Each wall is flat, endless, passes through zero and stands at right angles to its row. A trip goes straight from one point to another. Which walls does it cross, in order?

Walls:
(1): [-3.5 -4.2]
(2): [-7.3 -2.9]
(3): [ 2.7 -4.1]
(4): [ -2.1 -11.0]
(5): [-5.5  1.8]
Trips:
[ 6.2 -0.2] to [-4.5  4.2] -> 3, 5, 2
[-2.9 -0.5] to [-0.2 -3.1] -> 3, 5

Walls:
(1): [ 2.2 -2.4  2.5  0.7]
(2): [-0.8 -2.3  2.5  4.8]
(3): [ 4.0 -1.5 -3.2  6.8]
(4): [11.7 -2.4  3.0 -0.7]
(5): [  6.3 -10.6   6.9   4.2]
(6): [-3.2 -8.5  3.7 -2.6]
(7): [ 1.2 -4.0  2.1 -4.5]
(8): [ 0.3 -4.1  3.7 -6.2]
Trips:
[ 3.5 -1.4 -2.7  2.3] to [-2.5  5.0 -0.7  0.8] -> 1, 5, 2, 4, 3
[ 0.0 -4.7  7.5  8.3] to [ 5.0 -3.7  4.2  4.4] -> 7, 8
[5.5 1.2 2.6 7.2] to [-0.7  9.8 -3.5  4.7] -> 5, 1, 4, 2

Walls:
(1): [-0.3  2.5  2.1  1.3  2.7  1.2 -7.0  4.4  1.9]
(2): [-3.0 -2.4 10.6  0.8 -4.3 -1.3  0.8 -4.6 -3.4]
(3): [-3.6  8.5 -8.6 -4.7  3.1 -4.7 -2.8 -8.0 -3.2]
(4): [-5.2 -8.0 -3.8 -2.6 -6.4 -3.9  2.8 -2.4  0.1]
(5): [ 7.5 -1.3  7.5 -1.3  7.8 -3.2 -7.2 -2.0 -5.8]
(6): [-7.2 -5.5  0.3  2.5  4.2  4.7 -1.2 -2.4  0.4]
(7): [ 2.8  2.8  1.7 -2.5  5.5  0.5 -0.7 -1.7 -1.0]
(8): [-5.3 -5.9  6.1 -1.9  0.8 -2.9  3.8 -9.1 -7.4]
(9): [-1.0  3.7  2.8 -2.3 -2.9 -3.5  5.0 -4.6 -2.3]
Trips:
[-2.7 -1.2  1.4 -8.7  7.9 -1.5 -2.0 -0.5 -7.9] to [ 6.7 -0.1 -5.9 -7.8 -3.8  4.7 -3.0  0.2 -0.5] -> 2, 6, 9, 1, 8, 4, 5
[-4.8  5.6 -1.7 -8.7  8.9  3.4  7.1  7.4 -4.5] to [-5.0  3.7  8.7  3.6  1.9 -0.3 -3.3 -9.1  3.2] -> 8, 5, 2
[-3.3 -0.5 -1.6 -1.3 -1.7 -0.9  4.2 -6.2 -0.3] to [-2.0 -5.0  4.9  0.1 -5.7  0.7  2.5 -2.9  4.3] -> 3
[-3.4 -0.6  1.8  1.2  7.0  5.4  2.4 -2.3  0.8] to [ 2.4  3.3  5.2  2.3  3.4  0.7 -4.7  8.9 -3.8] -> 8, 2, 6
[ 0.1  8.2 -1.0 -3.1  2.3  4.9  3.1 -4.8 -1.6] to [ 1.7  0.5  3.5  4.1  3.9  7.5  0.1 -2.8  5.0] -> 8, 6, 1, 5, 9, 3, 2

Walls:
(1): [-0.3  2.7 -3.1 -6.7  0.2 -5.6  3.4 -2.7  3.3 -0.4 -1.3  0.5  4.6 -4.1]
(2): [-3.1 -0.3  4.9  6.1  5.4  1.0  0.0 -0.2  5.4 11.1  5.5 -1.0  1.0 -2.9]
(3): [-6.3  7.2 -7.0 -3.3 -5.6 -4.7 -2.5  2.2  8.9  4.6  1.7  3.2 -4.4  2.3]
(4): [-6.4  5.5 -1.2 -3.5 -3.4  0.7 -5.8  2.9 -0.6 -1.8 -0.8 -5.9 -4.0 -3.1]
(5): [ 4.5 -1.9 -0.1 -3.0 -7.7  0.1  0.7  0.2 -0.9  0.4  4.1  4.7  6.5 -5.2]
(6): [  4.9  -4.3   4.1  -3.0   5.1  -3.5  -2.6 -12.6   4.2  -0.9   5.5   3.6
  -3.5   5.3]
Trips:
[-0.3  1.3  5.3  4.0 -4.1  5.1  2.3 -2.0 -2.0  0.0 -0.2  1.6 -6.9 -1.6] to [ 7.0  0.4 -3.3 -0.2  7.8 -9.1 -2.8  3.3 -3.6  5.5  0.8 -9.1  4.0 -4.2] -> 1, 4
[-2.6 -0.9  0.3 -4.5 -2.2  5.4 -1.9 -4.4  1.0  6.3 -2.0 -0.5 -2.3 -8.6] to [ -1.3  -6.5 -12.0 -10.2  -6.0  -2.9   1.3  -4.0   4.3   9.1  -5.3   1.1
   3.6  -5.8] -> 2
[ 2.5 -2.3 -8.6  2.8  7.9  6.8  1.5  2.7 -0.7  2.6  0.0 -0.6  5.4  5.4] to [-4.6 -0.5  4.1 -6.4  0.9 -4.2 -6.0  5.4  6.4 -5.6 -5.3  4.4 -4.6 -1.6] -> 2, 3, 4, 1, 6
[-5.9  0.0 -1.9  7.5 12.9  2.6 -4.4 -2.9  7.9  2.3  0.3  2.3 -2.1 -1.5] to [-3.8 -4.6 -4.7  3.6  0.5 -1.4  0.8 -2.8 -0.9  4.4  0.7  7.2 -0.1 -1.9] -> 5, 1
[-3.2  7.8  5.6  2.4  2.6 -4.3  1.6  6.4  3.6 -2.9 -2.3  3.3  1.4 -5.8] to [-1.3  6.6 -7.5  3.3 -3.7 -1.9 -6.8  4.2  5.7 -3.6 -2.1 -3.8  1.2 -1.7] -> 2
[ 3.5 -4.5  5.5  0.0  1.0 -4.7 -1.9 -4.7 -1.4 -6.5 -4.0 -3.6 -0.6  2.8] to [ 9.1  3.5  7.6 -1.6  2.2  2.5 -4.3 -5.9 -2.2  0.8 -2.6  3.3  1.1  4.1] -> 5
[ -1.5 -11.0   2.3   1.8   1.7  -5.5   3.4  -5.7  -0.9  -4.7  -0.2   5.9
   2.3  -7.5] to [ -6.4 -10.4   0.9   6.7   3.8  -2.8  -2.7   2.7   9.1   2.7   8.1  -1.8
   3.0   0.9] -> 2, 1, 5, 3

Walls:
(1): [ 0.7 -1.7 -0.4  4.1  4.2  3.2 -1.8 -0.8 -1.0 -2.0  1.5 -1.5  7.3  2.5
 -8.4  4.6 11.8 -4.6 -6.1 -4.5]
(2): [-2.8 -3.3  6.6  7.6 -2.0 -2.3  0.9 -3.4 -8.2  5.0  3.8 -3.5 -3.5  6.7
  1.8 -5.7  2.6 -0.2 -1.1  1.0]
(3): [-9.1  1.0 10.0  0.9 -6.2 -3.9 -4.4 -3.5  0.7 -4.7 -6.3  0.8  4.0  7.8
 -5.9 -2.7  1.3 -3.7 -2.4  3.9]
(4): [  1.5   0.5   5.1 -10.0  -3.4  -1.7  -3.4   3.5   5.3  -6.4   1.6  -4.7
   1.9  -1.9   2.3  -5.4  -1.2  -6.6  -7.5   4.1]
(5): [ 0.7  4.3 -3.0  4.9 -7.2 -2.3 -3.8  6.7 -0.9 -3.4  4.7  0.7  2.9 -4.8
  1.5 -8.5  2.3 -9.8  6.9  6.0]
(6): [-1.2 -8.0 -2.3  0.6 -3.0 -4.9 -6.4  5.7 -5.2 -2.5  0.3  0.0  2.2 -0.8
  0.2 -9.1 -4.2 -2.3 -3.9  0.7]
Trips:
[-3.2 -3.8  3.2 -2.6  1.7  2.3 -3.7 -0.9 -1.5 -2.4 -6.9 -4.0  4.3 -5.2
  2.2  2.4 -4.8  2.4 -1.3  0.3] to [  8.2   3.8   1.6   0.1 -10.9   0.0  -1.0   2.7  -3.0   4.8  11.3  -5.4
   0.9   1.4  -0.4  -4.3   7.8  -2.1  -6.2  -1.1] -> 1, 2, 5, 3
[-4.2  3.4 -0.3 13.0  7.3  1.7 -0.2 -2.6  3.9 -0.8 -2.1  3.3  5.9 -6.7
 -1.0  3.6 -3.6 -1.4  0.7 -6.0] to [ 3.7 -3.5  0.4  1.7  5.3 -2.0 -6.3  7.0  2.2 -6.8  7.4 -1.5 -6.8 -2.6
 -3.2  6.3 -2.3 -0.9 -0.4 -5.0] -> 6, 4
[-5.7  4.5  1.0  9.1  2.2  0.7  5.2  1.3 -5.5  9.4 -0.2  5.6 -6.1  3.8
  4.5  2.5 -4.0  2.8  5.4 -4.9] to [ 1.3  7.2  2.4 -6.7 -2.2  9.6 -2.3  0.2  5.6 -2.5 -3.9  0.0  4.7  3.0
 -1.6  5.0 -1.5  1.9  0.7  2.8] -> 2, 3, 4, 1
[ 1.6 -2.9 -2.3  4.8 -5.0  2.0  3.8 -0.7 -0.3 -5.1 -3.6  4.4 -6.0  9.2
 -2.0 -0.7  8.4  2.6 -0.1  2.0] to [-14.1  -1.0  -0.4   9.4   5.3   2.6  -1.6   4.2   8.2   2.7  -2.2   3.1
  -1.0  -5.6  -3.1  -1.9   0.2  -2.5   2.2   3.1] -> 5, 2, 6
[-3.2 -0.8  5.2  6.6  2.6 -2.3  0.6 -3.1 -3.5  2.6  0.2  3.6  0.2 -3.9
  1.2 -0.7  5.2 -1.3  5.1 -3.3] to [-1.6 -2.5 -2.6 -2.7  7.2 -4.8 -1.0  0.0  3.8  4.2 -3.2 -3.5 -1.3 -2.4
  5.5 -8.8  1.9  1.6 -5.3 -6.8] -> 3, 6, 5, 1, 4
